Each point is reached from the start by the listed moves, each made 0, 1 or 2 times, or once backwards (-1), plus a little noise. Is the number of moves made odd or even? Then give how often each move was made.

Moves:
(1): [-46,-30]
(2): [24,-45]
Start: [2,9]
Points:
[27,-39] -> odd (0, 1)
[1,7] -> even (0, 0)
[51,41] -> odd (-1, 0)

Moves:
(1): [2,21,13,7,1,-2,4]
(2): [4,-4,7,10,2,-11,2]
(3): [-26,27,15,11,-7,-4,-26]
(4): [0,22,17,3,-38,21,-3]
Start: [8,1,-18,-11,6,-6,-3]
Points:
[-34,88,54,40,-41,-17,-50] -> even (1, 2, 2, 1)
[-40,74,42,20,-85,22,-63] -> even (-1, 1, 2, 2)
[-40,49,14,24,32,-46,-46] -> odd (1, 1, 2, -1)
[-47,36,-11,-3,29,-24,-55] -> even (0, -1, 2, -1)

Moves:
(1): [18,-3,3,16,-11,24,-8,-4,19,0,26,2]
(2): [6,18,-5,14,7,12,-10,1,-1,7,-6,2]
(3): [-16,5,20,22,23,8,-6,-15,-23,5,-20,2]
(4): [5,-12,3,-6,13,6,-9,-2,-15,7,-5,9]
(5): [0,3,5,5,-1,-7,14,16,6,10,-10,5]
(6): [2,-16,1,6,-2,13,-4,2,11,-27,-6,2]
(7): [-9,-3,6,-8,-8,1,-5,0,-20,-1,-26,-21]
(8): [-3,-9,7,-2,24,6,17,4,11,17,8,-25]
(9): [-44,-22,18,9,3,14,-4,32,7,-18,-12,-32]
Start: [-8,20,6,-7,4,-4,24,-9,-10,-10,-2,-10]
Points:
[-74,0,89,65,26,76,11,-10,-24,-10,-40,-110] -> odd (2, 0, 2, -1, 0, 0, 2, 1, 1)
[48,16,-32,-11,27,10,-25,-55,-40,-52,-16,86] -> even (-1, 1, 0, 2, -1, 2, -1, -1, -1)
[0,43,-36,-46,-22,-48,14,-11,-15,-13,25,25] -> even (-1, 0, -1, 0, -1, -1, -1, -1, 0)
[62,56,3,76,32,59,5,-38,25,-16,8,60] -> odd (1, 2, 1, 0, 1, 2, -1, 0, -1)
[-87,-53,50,17,79,77,15,49,16,-36,-16,-117] -> even (0, 1, 0, 1, -1, 1, 0, 2, 2)
[-98,0,23,-4,16,-2,59,97,39,-25,-35,-105] -> even (-1, 1, -1, -1, 1, 0, 0, 1, 2)

Moves:
(1): [-12,-13,10,-12,-14,-5,-5,12,1,7,1,2,12,-7,-5]
(2): [-20,6,19,-3,-11,9,-6,-5,3,-11,5,2,2,-6,29]
(3): [-16,8,3,-18,10,-4,3,-1,-2,-14,5,12,-11,6,24]
(4): [-6,-3,4,11,13,2,5,5,-16,-11,-8,6,10,19,-6]
(5): [-2,-2,-5,2,-2,3,-10,-1,-5,1,2,0,-9,4,-2]
(6): [2,8,-1,-2,-6,-3,-4,6,-1,4,3,-4,6,3,-9]
(7): [-3,-7,0,-12,-27,-8,-7,-9,2,14,-5,-12,13,-9,1]
(8): [-1,1,-2,-8,-2,5,-7,-3,10,-5,-6,-6,5,-5,2]
(9): [-1,4,8,-6,5,7,-2,-2,-2,-2,-1,-6,-9,1,10]
(10): [12,7,-6,10,16,-4,-6,7,2,-1,-9,9,-1,15,4]
(11): [-14,0,-2,1,2,7,2,0,-1,6,-1,-6,3,-4,10]
(12): [8,10,5,6,11,-13,-16,-11,-2,6,-3,2,-2,-5,-6]
Start: [2,1,-6,17,3,9,-7,-2,-16,2,-3,-7,-5,0,10]
Points:
[-10,39,12,31,71,37,-7,-13,-36,-48,5,24,-78,37,96] -> even (-1, 1, 1, 0, 1, -1, -1, -1, 2, 1, 0, 0)
[-117,-9,50,-85,-73,16,-72,-36,12,-8,15,-15,-7,-73,121] -> even (2, 2, 2, -1, 2, -1, 1, 2, 0, -1, 1, 1)
[-32,48,-2,11,9,26,4,8,-22,-1,-6,-8,1,31,95] -> even (-1, 1, 1, 0, -1, 2, 1, -1, 1, 2, 2, -1)
[-46,31,16,-22,-31,-15,-64,13,-16,-23,7,33,-2,31,80] -> even (1, 2, 2, 0, 2, 2, 1, 0, -1, 2, -1, 0)
[5,13,47,16,-40,-10,-94,-40,-8,45,-19,-23,-6,-35,65] -> even (1, 2, -1, -1, 1, -1, 2, -1, 2, 2, 0, 2)
[-64,2,27,-79,-83,-1,-30,-11,39,-24,-1,-1,33,-36,117] -> odd (1, 2, 2, -1, -1, 0, 2, 2, -1, 1, -1, -1)
[-48,36,44,-16,37,38,-12,-24,-12,-34,8,-10,-29,-22,86] -> even (0, 1, 1, 0, -1, 0, -1, 1, 2, -1, 1, 1)
